Rows are points. The ring and each string are closed loops that go straight from each point to the next, and from the last back to the first. Before rounding, they use only three directions, however many columns there are. Count how often each string passes through the ring. Passing back the other way cancels.

Ring:
[[0.047,0.022,0.012],
[0.021,0.012,0.037],
[-0.040,0.002,0.053],
[-0.073,0.008,0.027],
[-0.068,0.017,-0.002],
[-0.031,0.032,-0.039],
[0.024,0.040,-0.051],
[0.054,0.037,-0.032]]
String:
[[0.033,-0.021,0.013],
[0.027,-0.025,0.025],
[0.016,-0.039,0.029],
[-0.001,-0.014,0.013],
[-0.019,0.024,0.034],
[-0.060,0.058,0.084],
[-0.071,0.007,0.075],
[-0.065,-0.026,0.050],
[-0.041,-0.033,0.020],
[-0.020,0.009,0.006],
[-0.029,-0.017,0.003],
[-0.050,-0.040,-0.005],
[-0.082,0.003,-0.017],
[-0.069,0.006,-0.035],
[-0.024,-0.019,-0.031],
[-0.012,0.009,-0.019],
[-0.011,0.035,-0.025],
[0.001,-0.003,-0.016],
[0.018,-0.005,-0.039],
[0.012,0.030,-0.023],
[0.010,0.014,-0.013],
[0.019,-0.005,-0.015],
[0.020,0.043,-0.009],
[0.053,0.071,-0.008],
[0.081,0.069,0.004],
[0.064,0.003,0.013]]
Times through: 2
String:
[[0.013,0.066,-0.038],
[0.052,0.100,-0.067],
[0.070,0.054,-0.069],
[0.037,-0.005,-0.040],
[0.002,0.019,-0.011],
[0.003,0.088,-0.043],
[-0.020,0.074,-0.072],
[-0.043,0.009,-0.048],
[-0.014,-0.020,-0.009],
[-0.042,0.044,0.004],
[-0.107,0.066,0.020],
[-0.118,0.036,0.022],
[-0.088,0.054,0.011],
[-0.038,0.024,-0.003],
[-0.029,-0.021,-0.024],
[-0.021,0.003,-0.049],
[0.000,-0.005,-0.016]]
Times through: 2

Ring:
[[0.011,0.003,-0.012,0.036,0.068,-0.085,0.000,-0.009],
[0.022,0.000,0.013,-0.013,0.032,-0.077,-0.004,0.014],
[0.008,-0.008,0.038,-0.053,-0.012,-0.029,-0.005,0.015],
[0.003,0.002,0.060,-0.056,-0.076,0.002,-0.002,0.018],
[-0.001,0.018,0.055,-0.014,-0.097,0.006,0.003,0.009],
[-0.024,0.009,0.036,0.008,-0.061,0.022,0.004,-0.019],
[-0.050,-0.015,-0.001,0.027,0.034,0.022,0.001,-0.056],
[-0.033,-0.012,-0.013,0.037,0.064,-0.017,0.001,-0.046]]
String:
[[-0.011,-0.025,0.034,-0.069,0.013,-0.004,-0.008,-0.002],
[-0.021,-0.016,0.033,-0.043,-0.009,0.011,-0.004,-0.013],
[0.020,0.015,0.044,-0.019,-0.056,-0.039,0.000,0.023],
[0.034,0.032,0.059,-0.014,-0.104,-0.045,0.003,0.040],
[0.017,0.034,0.073,-0.016,-0.146,-0.004,0.005,0.030],
[-0.009,0.029,0.060,0.007,-0.130,0.023,0.007,0.002],
[-0.023,0.021,0.033,0.036,-0.076,0.018,0.007,-0.022],
[-0.004,0.019,0.015,0.043,-0.023,-0.031,0.005,-0.013],
[-0.018,-0.001,0.013,0.012,0.006,-0.014,0.001,-0.022],
[-0.046,-0.023,-0.003,0.009,0.054,0.013,-0.001,-0.051],
[-0.027,-0.018,-0.031,0.044,0.113,-0.045,-0.001,-0.048],
[0.039,0.017,-0.026,0.063,0.089,-0.143,0.001,0.007],
[0.059,0.023,-0.008,0.037,0.060,-0.155,-0.001,0.032],
[0.030,-0.004,0.013,-0.027,0.046,-0.089,-0.006,0.021]]
Times through: 0
String:
[[-0.003,0.008,0.020,0.013,-0.012,-0.030,0.001,-0.007],
[-0.046,-0.018,0.009,0.003,0.024,0.026,0.000,-0.046],
[0.001,0.013,0.007,0.037,0.007,-0.049,0.003,-0.011],
[-0.014,0.003,-0.018,0.061,0.060,-0.051,0.003,-0.035],
[-0.027,-0.011,-0.038,0.065,0.115,-0.052,0.001,-0.052],
[-0.022,-0.016,-0.028,0.040,0.109,-0.051,-0.001,-0.043],
[-0.017,-0.013,0.002,0.004,0.048,-0.027,-0.002,-0.025],
[0.017,0.012,0.010,0.020,0.015,-0.072,0.000,0.005],
[0.044,0.021,0.002,0.031,0.034,-0.122,0.000,0.024],
[0.062,0.015,-0.003,0.011,0.066,-0.155,-0.004,0.039],
[-0.014,-0.028,0.017,-0.050,0.048,-0.018,-0.008,-0.011],
[-0.016,-0.019,0.026,-0.043,0.015,-0.005,-0.005,-0.011],
[0.019,0.012,0.028,-0.004,-0.020,-0.054,0.000,0.015],
[0.029,0.011,0.045,-0.035,-0.043,-0.054,-0.002,0.032],
[0.007,-0.008,0.068,-0.090,-0.070,0.003,-0.006,0.027],
[-0.019,-0.019,0.071,-0.099,-0.077,0.048,-0.006,0.007],
[-0.033,-0.020,0.046,-0.059,-0.036,0.044,-0.004,-0.017],
[0.010,0.014,0.038,-0.008,-0.050,-0.030,0.001,0.011],
[0.035,0.040,0.060,0.001,-0.120,-0.045,0.005,0.039],
[0.005,0.016,0.040,-0.001,-0.061,-0.020,0.002,0.007],
[0.021,0.040,0.049,0.024,-0.106,-0.035,0.007,0.021],
[-0.025,0.022,0.049,0.020,-0.110,0.038,0.007,-0.017],
[-0.067,-0.017,0.029,-0.006,-0.033,0.080,0.002,-0.056],
[-0.050,-0.021,0.020,-0.014,0.003,0.044,-0.001,-0.044]]
Times through: 4

Ring:
[[-0.057,-0.043,-0.031,-0.027,0.019,-0.042,0.051,0.029,0.047,0.042,0.045],
[0.003,-0.017,-0.007,0.001,0.001,-0.028,0.045,0.026,0.074,0.051,0.028],
[0.048,0.007,0.010,0.023,-0.014,-0.013,0.034,0.016,0.078,0.050,0.020],
[0.094,0.035,0.015,0.048,-0.019,-0.001,0.014,-0.017,0.051,0.038,0.024],
[0.093,0.040,0.007,0.050,-0.013,-0.001,0.005,-0.036,0.019,0.026,0.034],
[0.078,0.040,0.004,0.046,-0.014,0.003,-0.003,-0.046,-0.009,0.010,0.045],
[0.047,0.033,0.011,0.033,-0.026,0.010,-0.008,-0.037,-0.022,-0.008,0.053],
[0.020,0.022,0.012,0.020,-0.029,0.009,-0.003,-0.024,-0.018,-0.011,0.056],
[-0.035,-0.012,-0.007,-0.009,-0.011,-0.011,0.019,0.002,-0.001,0.002,0.057],
[-0.063,-0.035,-0.025,-0.026,0.009,-0.031,0.037,0.017,0.017,0.020,0.055]]
String:
[[0.031,0.017,0.038,0.021,-0.051,0.015,0.013,0.017,0.049,0.011,0.032],
[0.012,0.005,0.034,0.011,-0.048,0.009,0.021,0.029,0.060,0.016,0.031],
[-0.054,-0.039,-0.012,-0.025,-0.001,-0.031,0.050,0.043,0.062,0.038,0.039],
[0.009,-0.003,0.031,0.007,-0.042,0.001,0.031,0.040,0.080,0.030,0.025],
[-0.002,-0.014,0.017,-0.001,-0.026,-0.012,0.042,0.044,0.089,0.042,0.023],
[-0.022,-0.034,-0.013,-0.013,0.007,-0.037,0.058,0.044,0.091,0.061,0.025],
[-0.033,-0.043,-0.045,-0.019,0.040,-0.057,0.062,0.025,0.067,0.067,0.035],
[-0.016,-0.026,-0.042,-0.007,0.034,-0.046,0.044,0.000,0.032,0.048,0.044],
[0.043,0.016,0.016,0.025,-0.026,-0.001,0.018,0.002,0.044,0.025,0.032],
[0.087,0.035,0.045,0.045,-0.051,0.016,0.015,0.012,0.079,0.032,0.015],
[0.147,0.061,0.072,0.072,-0.073,0.032,0.010,0.014,0.113,0.042,-0.004],
[0.153,0.069,0.075,0.077,-0.077,0.038,0.001,0.004,0.096,0.032,0.000],
[0.146,0.060,0.045,0.073,-0.045,0.018,0.006,-0.015,0.076,0.041,0.008],
[0.057,0.010,-0.036,0.029,0.033,-0.036,0.028,-0.034,0.022,0.050,0.038],
[0.010,-0.009,-0.046,0.008,0.038,-0.042,0.031,-0.027,0.005,0.040,0.050],
[0.045,0.019,0.008,0.027,-0.018,-0.003,0.014,-0.011,0.027,0.021,0.038],
[0.117,0.061,0.044,0.064,-0.052,0.027,-0.009,-0.029,0.028,0.009,0.028],
[0.135,0.073,0.032,0.075,-0.041,0.026,-0.020,-0.057,-0.003,0.003,0.035],
[0.094,0.051,-0.001,0.055,-0.010,0.004,-0.012,-0.065,-0.029,0.004,0.050],
[0.015,0.003,-0.045,0.014,0.034,-0.033,0.014,-0.050,-0.033,0.019,0.062],
[0.005,-0.001,-0.040,0.009,0.028,-0.031,0.017,-0.040,-0.026,0.018,0.061],
[0.036,0.017,0.009,0.024,-0.021,-0.001,0.012,-0.011,0.019,0.015,0.041],
[0.082,0.055,0.057,0.050,-0.072,0.040,-0.016,-0.017,0.014,-0.013,0.036],
[0.058,0.050,0.047,0.042,-0.066,0.038,-0.023,-0.029,-0.020,-0.029,0.051],
[0.042,0.046,0.052,0.035,-0.074,0.043,-0.024,-0.023,-0.024,-0.038,0.054],
[0.041,0.040,0.056,0.032,-0.076,0.040,-0.014,-0.006,0.003,-0.026,0.046],
[-0.024,0.004,0.014,0.000,-0.036,0.010,0.002,-0.005,-0.018,-0.020,0.061],
[-0.100,-0.052,-0.068,-0.042,0.049,-0.054,0.038,-0.010,-0.035,0.014,0.077],
[-0.062,-0.038,-0.053,-0.025,0.038,-0.047,0.038,-0.006,-0.008,0.025,0.064],
[0.016,0.007,0.009,0.013,-0.021,-0.004,0.018,0.001,0.028,0.016,0.041],
[-0.011,-0.004,0.017,0.000,-0.032,0.000,0.022,0.020,0.037,0.011,0.042]]
Times through: 4
String:
[[0.035,-0.002,-0.039,0.018,0.035,-0.041,0.034,-0.024,0.026,0.052,0.040],
[0.076,0.019,-0.032,0.038,0.031,-0.033,0.024,-0.041,0.022,0.051,0.036],
[0.039,0.007,-0.034,0.023,0.028,-0.032,0.023,-0.035,0.006,0.037,0.046],
[0.075,0.037,0.028,0.043,-0.037,0.013,0.004,-0.015,0.031,0.015,0.032],
[0.141,0.078,0.056,0.078,-0.065,0.040,-0.022,-0.041,0.017,-0.001,0.028],
[0.108,0.061,0.004,0.063,-0.015,0.011,-0.020,-0.075,-0.040,-0.003,0.051],
[0.036,0.020,-0.031,0.027,0.018,-0.018,0.001,-0.060,-0.045,0.006,0.063],
[0.019,0.007,-0.013,0.015,0.001,-0.015,0.015,-0.021,0.002,0.017,0.050],
[0.052,0.032,0.026,0.034,-0.040,0.015,-0.001,-0.017,0.009,0.000,0.042],
[0.072,0.047,0.056,0.045,-0.071,0.036,-0.010,-0.007,0.025,-0.008,0.034],
[0.036,0.040,0.049,0.031,-0.071,0.039,-0.019,-0.016,-0.015,-0.032,0.052],
[-0.037,0.000,0.006,-0.005,-0.030,0.006,0.000,-0.011,-0.034,-0.026,0.068],
[-0.075,-0.045,-0.068,-0.031,0.053,-0.057,0.040,-0.014,-0.023,0.026,0.070],
[0.012,0.005,0.005,0.012,-0.018,-0.006,0.018,0.000,0.023,0.016,0.043],
[0.022,0.017,0.045,0.018,-0.060,0.021,0.009,0.020,0.044,0.002,0.035],
[-0.108,-0.061,-0.037,-0.049,0.020,-0.044,0.052,0.036,0.026,0.026,0.058],
[-0.117,-0.074,-0.061,-0.056,0.046,-0.064,0.064,0.035,0.031,0.044,0.058],
[-0.046,-0.034,-0.003,-0.021,-0.009,-0.025,0.047,0.045,0.068,0.037,0.036],
[0.030,0.011,0.021,0.019,-0.032,0.002,0.020,0.012,0.050,0.023,0.032],
[-0.002,-0.013,-0.013,0.001,0.003,-0.025,0.035,0.010,0.043,0.037,0.039],
[0.043,0.012,0.031,0.023,-0.039,0.003,0.027,0.026,0.080,0.035,0.020],
[0.005,-0.008,-0.020,0.005,0.011,-0.027,0.031,-0.004,0.028,0.034,0.043],
[0.075,0.031,0.043,0.040,-0.050,0.015,0.015,0.012,0.072,0.028,0.018],
[0.120,0.056,0.073,0.062,-0.079,0.037,0.004,0.014,0.090,0.024,0.007],
[0.048,0.015,0.004,0.027,-0.011,-0.010,0.021,-0.006,0.042,0.033,0.032]]
Times through: 2
